Each row of a before or after table is a point. The points were changed in one or more steps. Then noise was added and the rows were shuffled. The steps act on how far a point lies along the listed directions, d1 being the first. Write out the steps. A step turns or swaps two directions, mirrors them in a line or flattens them onto one, adds a multiple of one to another, or multiplies one. Angles are multiples of 10 degrees, from the lower direction toward the higher: turns from -170 to 170, lines from 10 to 170 but not 90. Use the fewest steps. Two steps may share a direction if one is a turn and the other turns, adds or multiplies; they go together, in the order done. Otherwise the lowest direction goes first.

Directions:
(1): [46  5  7]
(2): [  5 -46  -3]
(3): [  6   3 -46]
Before, 12 rows:
[[  8  49 -21]
 [  4  -8  26]
 [ 10 -11  25]
 [ 10  -9  18]
 [ 21  -2   6]
 [-95 -22 -10]
 [ -2 -17  21]
 [ 10  32  17]
 [ 21   5  -5]
 [  8 -21  26]
 [ 13 -21 -41]
 [ 21   8   0]]
After, 12 rows:
[[ 21   3  21]
 [ 15  15  -8]
 [ 13  43   7]
 [ -4  45 -25]
 [ -6 -33 -41]
 [ 19   9  -8]
 [ 14  13 -17]
 [ 16   0  22]
 [ 19   6  11]
 [ 22 -10  19]
 [  9  -8  20]
 [-81 -63  36]]
Steps: turn d1 and d3 by 30 degrees; add -0.5 times d1 to d2

Directions:
(1): [  6  36   3 -42  47  11   2  19]
(2): [ -2 -52 -36  -9  39  -1  -8 -11]
(3): [  2  -2 -19  24  -3  17 -29  61]
(4): [ 15 -31  38 -31 -17  38 -21   1]
Before (8 x 8):
[[ -1 -18   2  10 -30   2   1   4]
 [ -1  -4   5  -1  15 -17   4 -25]
 [ -4 -35 -10  27 -26  -3 -12  12]
 [  5 -40  -7  19 -20   3 -17   2]
 [ 17 -29   3 -40  16  18  -5 -13]
 [  9 -47  30 -13 -15  -4  -5 -48]
 [-20  11  14 -13 -14   0   2 -15]
 [ -4  29   0   5  11   5  -2  36]]
After, 8 rows:
[[ -5  -7 -13  15 -13  -4   3  15]
 [  2   1  34 -28   4 -41  37 -96]
 [ -1   0  24 -13   8 -23  18 -58]
 [  0  -1 -10  16   8  24 -29  67]
 [ 15   9  14 -42  13   4  14 -25]
 [-23   4  11 -23  -2  -9  13 -41]
 [ -6 -11 -26  43 -19  -3 -19  49]
 [  2  -6 -19  32 -13  -4 -17  30]]
Steps: flatten d1 and d4 onto the line at 30 degrees; multiply d2 by 0; multiply d3 by 2.5

Directions:
(1): [ 35   9  -9 -31 -30 -21 -60 -11  12  10  28 -15]
(2): [ 36  32   9  -6  33 -14  43  15  23  18  29 -35]
(3): [ 16 -19 -54  43  25  -6 -24  35 -10  10 -11 -23]
(4): [ 23   8 -24 -40  25  66  -5  14  -9  -3   6  25]
Before:
[[-15  25  30 -56 -17  21  16 -36   2   5  18  24]
 [ 11  13 -58   9  54  41  -5  28  -6  -8 -23 -12]
 [ 37   9  13 -75   9  35   2 -16  15  -1  37   6]
 [ 33  23 -21 -12  34   2  13  14  -4  10  -5 -15]
 [ 17  15 -12   8  -3  -7 -20   4   8  22  14 -12]
 [-30   0  16 -46 -10  33  -7 -14   4 -10  -6  28]
 [ 34  -4 -29  61  33 -45  62  36  11  17  10 -54]
 [ 40  32  -3 -47  -2  57  18 -18   3  -6  10  33]]
After:
[[ 14   2 -30   0  14  72  20   2 -17 -17 -28  46]
 [ -8 -21   0 -21  35  59  43   0  -8 -13  -7  27]
 [ 24  25 -35 -56  -6  27 -64 -13   8 -16   3   0]
 [-43 -26 -24   0  15  42  -4  12 -14 -10 -31  30]
 [ -1  23  22 -11  -7  -4   9 -17  15  18  15   0]
 [-37  -7 -27  21  34  39  43  11 -22   5 -22  19]
 [ 77  32   1  -5 -14 -74  18   2  38  25  59 -67]
 [ 33  24  -9 -36  14   3   2  -1  -1   7   1  -6]]
Steps: turn d1 and d3 by -110 degrees; add -0.5 times d4 to d2

Directions:
(1): [-22 -18  59  -4 -50  47  -9  32 -15   0 -17  -8  31  -1  15  25  -3 -11
  36 -22]
(2): [ 13 -24 -24  -5 -16 -19 -26   1 -18  74  -2  -8 -27 -20  23  13  15   8
  51  37]
(3): [-13  52  35 -23 -12  -3   1  -1  40   2  -9  25 -18 -42  55 -25  -2 -22
 -12  33]
Before:
[[-11  31   4  20  35  18  34  -2  26 -95   5  15  30  34 -48 -29  -7   4
  -85 -46]
 [  3   5 -17  -3  10 -16   4  -1   7   2   4   2  -8  10  -4   5   1   7
   -7   7]
 [ -4 -18  29  -7 -27  19 -24   4 -10  28  -8  -2  17 -22   1  -3  -4  -7
   31  -3]
 [ 17 -19 -26   4   0 -22   2 -11   0  12  -1   0 -13   6  -3   1  -1   9
   -6   5]
 [ 16   7 -33  -9  12 -18  -8  -6  -7  28  -3  -4 -10  -8   0   1  -6   7
   11  17]
 [-21  -7  30   4 -21  38  11  29 -10 -19  -4  -1  29  14 -14  10 -10  -8
   13 -25]
 [-15 -14  27 -22 -27  20  -5  11   6  27 -20  -3  10 -13  23   6   1  -8
   22   1]
 [  4  19  13 -19   6   8  15   1  20 -17   0  -4  13  -2  -2  -2   1  -7
  -10 -14]
 [-32  -2  73 -14 -50  28 -18  27  11 -12 -17  -5  23 -11  45  12  -8 -13
   34  -5]
 [ -1  37  19 -13  24   2  27 -14  35 -74   8  13  14  17  -1 -21   0  -8
  -74  -9]
 [  7  -1   0  16 -12  -2   8   8  -6   0  12  12  -6  -3  -3   1   5   5
    3 -17]]
After (11 x 20):
[[ -2  13  29 -19  -9  21  12  10  15 -16  -6  -6  24  -3   3   5   1 -11
    1 -21]
 [-22  18  75 -17 -23  47  18  16  22 -75  -9   4  44  16  13   4  -3 -19
  -39 -31]
 [-33  -1  73 -16 -50  28 -19  28  10 -11 -18  -7  24 -11  45  11  -9 -15
   34  -5]
 [ 22 -18 -37   5  10 -28   4 -19   4  10   2   1 -20   8  -4  -5   1  13
  -12   8]
 [  5   5 -18  -4  11 -17   4   0   6   2   4   3  -9  12  -4   4   2   9
   -9   6]
 [  0 -12  12  -7 -14   6 -21  -6  -5  29  -4   1   9 -22  -2 -11  -2  -4
   20   2]
 [-41   7  84  17 -34  81  22  42   5 -93 -17   5  74  33 -28   5 -11 -10
  -36 -75]
 [-29 -11  48   3 -37  52   6  38 -15 -18  -6  -2  39  10  -9  17 -11 -11
   24 -33]
 [  4  -1   1  15 -13  -1   7   8  -6   1  12  11  -7  -2  -2   3   8   4
    3 -16]
 [ -8  -8  13 -22 -16   7   0   3   9  27 -15  -1   1 -11  20  -1   2  -5
   13   8]
 [ 23  14 -55  -9  29 -33  -3 -18  -2  27   3  -1 -21  -7  -6  -5  -4   9
   -2  25]]
Steps: add -1 times d2 to d1

Directions:
(1): [-24  -5  -8 -68  20 -18 -58  -5 -33   2 -17   6  -7 -39 -17   6  29   8
   3  37  -1  28   6 -46  34 -22 -16   7 -55  17 -29  16  -8 -13 -41   5
 -63   0  10 -12  -6 -19 -17 -50   2 -31 -15  -1]
(2): [  6  31 -16   5  45   3 -34  13 -10  -1  56 -34   6 -18  19   7   0 -18
  38  55   1  14  13  24 -33 -24  19  35 -15  22  34  -9  64  -6 -42 -30
  26  24 -31 -25  38  35   3  13  35  15   9 -15]
Before (11 x 48):
[[-16 -31  -8 -44  -2  -9 -20   1  -7   0 -34  12   9 -21 -17   9  13  17
   -1  13 -12  16  -5 -52  30  -3 -32 -12 -16   6 -30   8 -30  -5 -19  16
  -48  13  33  12 -20 -32 -16 -41 -22 -35  -5   2]
 [  5   0   0  42 -17  19  35   0  31   6  16   9  -2  11  20  -4 -23 -11
    7 -40   9 -21  10  26 -17  29  10   8  31 -17  45 -14  36   7  35   5
   57 -15 -20  -4   9  25  25  38  15  24  32   1]
 [-12  -6 -23 -26  22   5 -26  14 -15  -4  17  -3   2  -8 -17  -4   0  -5
   19  26 -11  16   4  -7   4  -1   6  23 -29   2   0   2   9 -10  -8 -16
  -15  10 -13 -10  20   7   6  -8  12   2  -1  -1]
 [-26   3   1 -46  29 -16 -60  -8 -44   7 -11 -12  -7 -28 -11   3  24  -7
   15  57   1  33  -3 -30  23 -27  -8  11 -58  21 -12  22  11 -21 -51 -15
  -26  -5   1 -28 -12   6 -24 -30   4 -11   0  -3]
 [ -1   3   9 -14 -13   7   9 -22   2 -14 -20  30 -19  -3   3   5  -8   4
   14 -13 -11  -5   3 -24  20   5  -6   9   0 -11  -6   1 -11  10  16  14
    1  -3  25   1 -21 -17  -9  -9  -1  -4 -22   3]
 [  5  19   1 -26  36  -6 -45  -5  -6 -17  12  -4 -17  -5   5  13  -2 -15
   12  31 -10   6  30 -14   4   3 -28  20 -34  15 -18   3   3  -7 -26 -25
  -23  -5  -7   0  -3   0 -14 -24  14 -18  -5   5]
 [ 28  16 -11  50  24  25   7   5  36  -1  59 -51  23  11  26  -6 -30  -6
   42  46  -1 -14   5  56 -50   5  26  18  26  -2  63 -24  57   4 -17 -25
   74  22 -50 -16  52  43   2  54  20  30  17 -26]
 [  9  29  -4  40  14  -1   5   9  -2  -9  32 -16  12   9  22  -8   7 -24
    5   4  -5 -22   5  42 -43 -10  23  27   9  14  18 -18  38  15   9 -38
   43   9 -28  -5  15  35  12  33  18  28  19  -9]
 [-15 -15  -5 -41   8   2 -12  10 -12  -5 -38  14  -8 -18 -13  -8  16   9
  -17 -11  10  12   2 -37  35 -16 -17 -21 -21  14 -40   4 -38  -9   2   5
  -51 -11  11  14   0 -20  -8 -39  -8 -17  -6  -8]
 [ 35  -4   7  49 -31  13  67  -6  20  14   4   7  -1  40  12 -20 -35  -8
  -19 -52  10 -25  -7  52 -13  16   9 -14  63 -36  27 -25 -23   4  57   4
   64   2   2   4   9  16   4  45 -21  28   4  14]
 [ 27  16   6  74   0  27  31  18  35 -14  47 -13  -5  16  35   0 -27 -23
   27 -19  -3 -21  -7  71 -61  14  26  23  38  -4  52 -16  52   5   3 -34
   68  28 -29   8  41  46  24  65  28  39   9 -10]]
After, 11 rows:
[[-29 -20  19 -43  -4 -15 -32 -21 -33   6 -49  14  -8 -10 -23   3  20   4
  -13  14  -5  24 -12 -47  46 -10 -19 -19 -42   5 -36  29 -36 -15 -19   7
  -45 -24  29  -7 -37 -18 -27 -35 -24 -28  -5  10]
 [  0   7   7 -32  20 -11 -36 -10  -2 -14 -15  13 -20  -1  -7  13   4  -9
   -7   9 -12  -3  28 -29  20   8 -33   2 -35   6 -33   0 -25  -2 -11 -15
  -41 -12   3  10 -15 -15 -16 -30   1 -25  -5  13]
 [ 36  20  -8  46   9   9  32   0   5  11  53 -19   0  22  25 -16 -28 -22
   16  -2   7 -11   4  66 -35  -6  25  19  46 -13  49 -28  28  -8  21 -21
   73  19 -20 -13  40  39  -1  47  10  38  10   1]
 [  6  17 -24 -14  50  10 -57   2   3   0  57 -49  18 -25  16   0   3  -3
   53  95   1  16  12  22 -26 -19  18  33 -30  25  40 -11  67 -13 -68 -26
   23  28 -44 -34  55  33 -15   8  27   1   2 -31]
 [ -7 -41   3 -11 -29   1  25   2  12   0 -46  22   6   7 -16   1   5  17
  -16 -25 -11  -2 -15 -35  23  15 -29 -31  21  -8 -26   2 -48   5  19  25
  -24   3  42  26 -35 -38  -7 -16 -38 -24   3   8]
 [  7   5   9  -4 -16  11  19 -23  13 -14 -15  28 -14   6   8   4 -16   2
   14 -21 -14  -5   3 -15   8  10   0   9   7 -10   2  -2  -7  11  26  10
   14  -5  25   5 -20 -12  -7   2   2   5 -12   2]
 [ -6 -18   6 -13 -17  12  26  12   5  -5 -49  23  -7   6 -12 -12   4   9
  -30 -46  11  -4  -5 -20  25  -2 -18 -35  10  -2 -36   0 -51  -1  34  10
  -26 -18  16  28  -9 -20  -1 -17 -16  -7  -2 -10]
 [-16 -18 -19 -37  12   2 -25   4 -15 -11   0  11  -5  -6 -25  -8   4   2
   10  19  -8  13   2 -18  18   4  -3  13 -33  -3 -15  10 -14  -6   0  -6
  -31   2  -2  -3   9 -11   1 -15   3 -12  -8   4]
 [  3  13  -8  20  12  13  -5   5  12   7  40  -5  -7 -16  20   8 -13 -18
   27   6  12  -3  25  21 -22   8  16  25   6   3  53 -13  69  -3  -2  -8
   51   2 -35 -22  28  33  21  25  30  23  33  -9]
 [ 11  27 -10  23  41  13 -34  20   5 -12  61 -33  -6 -28  30  10  -1 -26
   49  42  -2   8   3  48 -46 -18  22  51 -14  21  48  -9  77 -10 -51 -50
   31  45 -36 -17  57  48  14  29  45  20   0 -18]
 [ -8  33 -12   6  37  -6 -34   8 -22 -14  31 -17  11 -17  18  -2  21 -22
   19  37  -7  -4  13  16 -32 -29  16  39 -26  22   4 -10  50   6 -24 -39
    9  14 -28 -14  18  30   2   4  27  12  11  -8]]
Steps: turn d1 and d2 by -50 degrees
